Each row is a point. A path goes straight from each point to the next, and from the last back to the first. The post is the endless flat space through its rows: a point in 2 columns, a line in 3, a plane in 4, and so on, so that a path can go around it. How many times does the path go around the post? Going back the other way cancels.

Post:
[[ 31  19  12]
 [-16  59 -66]]
Path (10 x 3):
[[ 12   8  -5]
 [  1  26 -67]
 [ 60  37 -57]
 [ 54  77  11]
 [ -3  88   6]
 [ 18  33  34]
 [-19  85 -67]
 [ 43  77 -19]
 [  1  60   4]
 [ 20   6  33]]
Times around: 1

Post, 8 rows:
[[-11  10  28  -2 -76  -7  35 -72  27]
 [  4 -30  51   7  -5 -24  95   2  37]
 [  9 -36  52  27 -26 -28  27  65 -20]
 [-13 -30  61  -7  37 -24  22  31 -35]
 [-20 -23  22 -46   5   9 -85  30  10]
 [-18 -12  20  12  13 -15 -31 -21  12]
 [  0   1 -28 -25  -8  -4   4 -42   5]
 [  2 -18  14 -20  -7 -51  -4 -29   9]]
Path:
[[-28 -43 -14  12 -14 -44 -22 -28 -16]
 [ -3 -52  31  -1 -44  -6  -1 -37  36]
 [  2 -11  19 -27 -28  22  -4 -29  45]
 [ 30  14  25  22 -22 -24  -6   9  24]
 [ -5   5  28  -3  -9 -20  28   4   9]
 [-28   2  14 -14   1  -8  21 -37  37]
 [-38 -18  43 -27 -66   0  -7   1 -26]
 [ -4 -62  27 -34 -36 -16   2 -30  18]
 [ 26 -37  42 -26  19 -11   6   3  34]
 [ 22   2  76  52 -35 -51  14  -4   2]
 [-16  -1  52   1  15 -23  -7  23   2]
 [-28 -20  36 -26 -60 -36  14  24  48]
 [-31  -6  11   5 -47   4  -9 -37  -3]
 [-22 -23  46  -9  17 -51 -11  10 -22]
 [-13  10  74 -38   6 -59 -33  44 -33]
 [ 44   2   5 -18 -38  20  23  11  41]
 [ 24 -34 -14 -54  19 -19  24 -31  51]
 [  8 -49 -19 -45  25  -9  43 -29  -2]
 [-42 -34  46  33  16   6 -21  19   6]
 [-15 -27  -1 -28   3 -47 -10 -10  -5]
 [-16 -41  52 -19  19 -59   5 -33   9]
 [ 21 -61  52  -7 -36 -54   4  -1   5]
 [ 32 -12  21  -8   6 -24  -1 -23  -1]
 [ 27  -8  28 -34 -37 -46 -31  12  55]
 [ 29  15  13   3   2 -37 -13   6  -8]
 [ -1  18  67 -12   7  -5   8  -3 -35]
 [-36  28  69 -17   4 -10 -20 -16  47]
 [-28  -4  33 -17   1 -14  32  21   3]]
Times around: 2

Post (17 x 18):
[[  3   0  51 -21   5  11  39 -23 -12  16  35 -24 -17  45   8 -34 -26  -4]
 [  3  -5   0  31  26 -28  35  40  47 -22  81  -1 -50 -30  15   3  -2  13]
 [ 27  -7 -38  35  19  -1  37 -46 -24 -36 -39 -45 -14  15   6  33 -47  31]
 [-22  -1   5 -27 -30  19  38 -35  37   3 -13 -17 -13  36 -30  42  24  -1]
 [ 17  -4   0 -21 -27 -31   3 -26 -46 -21 -33 -32  28   5 -70 -35  19  -7]
 [ 51  -7  19  37   8 -27   9  19  20 -23 -26 -42  52 -25  32  15  16   0]
 [  2   4 -24 -15  24 -48  21  17 -28 -39 -37  -1  40 -10  45 -11 -41 -25]
 [ -2  34  36  13  35  29  16  18  32 -30  26  31  41  23 -34 -12 -33 -30]
 [ -5 -30 -35  -2   5 -21 -41  39 -17  -9  21   0 -14 -27  -7  10  -2  25]
 [-13 -17 -21   7  29 -42  26  49 -13  -9 -18   9  35 -33  22 -42 -27  51]
 [-18  20 -38   5 -50  31 -16  13  45  -2  -1   5  -6  14 -36 -10 -60 -16]
 [ 36   3  41   8  19 -45   4 -44 -25  18  -7  30  -6  24 -19 -59 -36  33]
 [-17  -7  16  35   3 -44  -5  -3 -18 -24 -10   0  17  40  -1 -34   5  37]
 [ 15 -17   1  30 -95   9  39  12  -6  31   2  -6 -70 -16 -25  58 -49   3]
 [-12  15   2  35  -7 -66  18  25  14  40  32 -19  -3  -6 -60  21 -19  29]
 [ 26  30 -14  39  16 -19  64 -36 -23   9  30  10  26 -12  29  18 -12   8]
 [ 34  25 -11  74  36   0  14  49  28   3 -23 -11  -3  -4   9  -8  -6 -18]]
Path, 20 rows:
[[ 20   1  23  -4   6 -21  25 -42  -2 -24 -23  10  -7 -14 -30 -39  19  46]
 [ -8   6  38  25 -21   4   8 -17 -12 -16 -18  25 -10  33 -28 -38 -17 -12]
 [ -7 -19  24  34  19 -64   9  10  16   3  -2  24 -42  31 -36  23 -74 -27]
 [ -5 -32  36   6  24 -17   4 -33 -37 -17  -2  -2 -12  34  24  -8  20 -22]
 [-26 -21  24  17   2 -12  56  69  22 -20  10 -61  24  33 -43 -31  -1 -35]
 [-22 -13 -41 -33   4 -12  10  53  14 -11  -6  -5 -19  16 -12  17  27  40]
 [  1  14  53  28 -30 -13   6  61 -44 -25 -22 -13  29  24  31 -57 -14  37]
 [  8  38   7   9 -14 -21  25 -19 -26  55   4  41  10  -8  -4 -56 -21   4]
 [-27  21 -24  15   0  17  19 -27   1 -42 -31 -21  16  28 -34 -54  39  -3]
 [-41 -29 -50  38 -25 -21  25 -28  -3 -39  -5 -16  12 -33 -31  18   4  30]
 [  0 -13 -54  39 -24 -52  13 -22 -13 -38  32  48   6 -24  20  22 -20  -2]
 [ 24 -14 -31   1   1 -29 -12   9  57  20   0 -15   7   3 -17  36 -25  12]
 [  6 -25 -33  37  -4 -36   1  -1  16 -33  -9  24 -13   2  -4  24 -34  79]
 [ 27  35  -2  24 -21 -21  15   5  29  -8  19 -22  -5  28  -9 -33 -35 -30]
 [ 35  16  -5   5  15  -5  -9   5 -30 -26  10 -51  34  -6  23  36 -32   4]
 [ -5  22  -5   8 -24  -4  23  18  41  17  -4  -3 -22 -22 -40 -11 -13 -14]
 [-12 -18 -37  34 -22  11   2 -31  19 -11 -14  -8 -38  10  -8  29  11  10]
 [-27  -1 -13  24  62 -45  72  63  13  26 -24 -21  44  11 -11   2 -31 -10]
 [ 59   3  17   2 -21   4  17 -24   6 -25  -3 -30  19  49  21 -36 -27  19]
 [ 23  28  -8 -16   7 -37  27  44 -30 -17 -10 -43  14  -9 -48 -39 -70  29]]
Times around: 3

Post, 17 rows:
[[ 51   3  12  -4   2  10 -30  22 -14  -6   2  52 -21  18  -2  58   0 -30]
 [  9  44  -1  -1 -14  22  -4  34 -12 -12 -25  52 -36  73  -4  33  23 -31]
 [-31 -24   7   7 -27  15 -13 -31 -31  20  11 -21   5 -14 -27 -46   8  18]
 [-15 -23 -18  26 -19 -22  19   6 -33  38   5 -31  50 -28   9 -44   7  15]
 [ 22   9 -16  -5  -7   8 -17  15  -9 -54   5  75 -42  56  24  29   9 -26]
 [ 25 -14  -6 -10   6 -11  -2 -19 -11  19 -12 -55  -8 -14  20 -45  -7   9]
 [ 41  11 -62 -26   4  -7 -33   0   5  32  26 -20   3  -7 -10  14   9  44]
 [ 95 -13 -73  -2  -5 -12 -14   4 -22  58   3  -3   0 -14  -7 -25  28   3]
 [-30 -34  -7 -18 -63  45 -22   3  37 -39 -24  40 -34  47  29  37  15 -18]
 [ 79 -17  -1 -31  -8  26 -11   9 -20 -24  -6  39  19  46   2  24   7  -4]
 [ 10  -2  -2  42 -29   5  -9 -50   6  -8  12 -21  28   0 -28 -23  -6  21]
 [-49  38  22 -32 -95  -7 -23  -3  14 -28   5  51 -39  25  22  26  24 -42]
 [ 50 -16 -72 -23   1 -40  -3  -5 -12   1 -31 -19   0 -26 -36  11  -6  15]
 [-42  10   9   5 -67  38   5 -28 -39  -3  -6  26 -31  17  34   2   8  14]
 [-61   8  -5  19 -54   4 -26 -57 -13  -8  -5 -15   7  28   9  -3  35  -5]
 [ 40  -3 -54   2  17 -29 -36 -13 -11  30 -18  -1  45 -23 -17 -43 -28  11]
 [-28  -7 -21  12   3  18  14 -55   9  27   4   5  32 -20 -12 -27  17  -1]]
Path (24 x 18):
[[-16 -47  19  15  12  73 -10 -10 -35   7  11  62 -54  20  24  55  11  24]
 [-56  13  67   8 -64  30  17  -9 -23  15   9 -15 -71 -31  -5 -40   6  10]
 [ -2   7 -40 -28 -24   6 -11  -8 -11   7 -43   3 -28   2  32  -7  21 -28]
 [ -2  33 -35  -3  12  11 -59 -68  -2  46  43  51  20   5 -27   1  28 -40]
 [ 65  -3 -43 -10 -27 -25  -4 -16 -36 -45 -18  37   3   0   8 -31 -26 -23]
 [ 28  -1   7  50 -23  58 -25  -2 -73  39  16  48  -8 -13  50 -58   0  21]
 [ 38 -51 -51   4 -38  -5  -9  -9  -6 -17 -15  35   9 -18  13 -28  44  -3]
 [ -5  21   9 -47  31  55   2  -5 -17  15  22 -39  25   3 -41  36  43  17]
 [-19 -36 -72  -7  11  -6 -19 -36  21 -35  18  16  20 -13  -2   7  -5  11]
 [-14 -30 -18 -31  -7  30  37  14 -21  15 -54 -54  10 -33  35 -28   6   5]
 [-23  28  16   1  19 -48 -19  -7 -17 -18 -35 -44  -9  31 -33 -41   4  -7]
 [ 21 -65  15 -52 -35  -7 -14  15 -11 -18 -29  56  -8  -1  25   5 -48 -14]
 [ 20 -58 -78  32 -23  19  29   7 -17  61   3  17  61   7   6 -28  51  24]
 [ 21 -66  18 -33  -9  30 -18 -14 -70 -53 -80 -47   1  44  30 -57 -17  40]
 [-47   0 -44  -4 -16  18  -7  62 -10 -14 -16 -15 -42 -16  38 -15 -10  27]
 [ 33  51 -25  -6 -33  -7 -22  12  44 -35  14  -3 -18   7 -46  36  23 -21]
 [-11  42 -24 -24 -37 -47 -21  -5  17   8 -10  -4 -24 -47 -24 -30  40 -16]
 [-11   5 -17  53 -72  -3 -18 -22 -15  -1  25 -17  14   7  32   6  48  28]
 [ 43  -1 -51 -14  10  21 -17  35 -24   5 -13  28  26   2 -38   8  -2  11]
 [-22  64 -10 -35   6  -7 -24  30 -60  49  62 -13 -13  -5  22   0  16 -16]
 [ 54  41  -6  21 -43 -13  20  38 -66  14   4  33  -5 -16 -53 -19  -9 -13]
 [-27  11  -7 -15 -42 -12 -26  -1  10 -37  -1  -6  39  17  -8  47  12  27]
 [ 69 -54 -12 -45 -50  -3  -2   0  -8  -6 -19   1  20  34  21 -15  19  14]
 [ 15 -17  37 -17  31  53 -31   0  19 -46 -39  48 -50  81  40  -6  -5 -16]]
Times around: 0
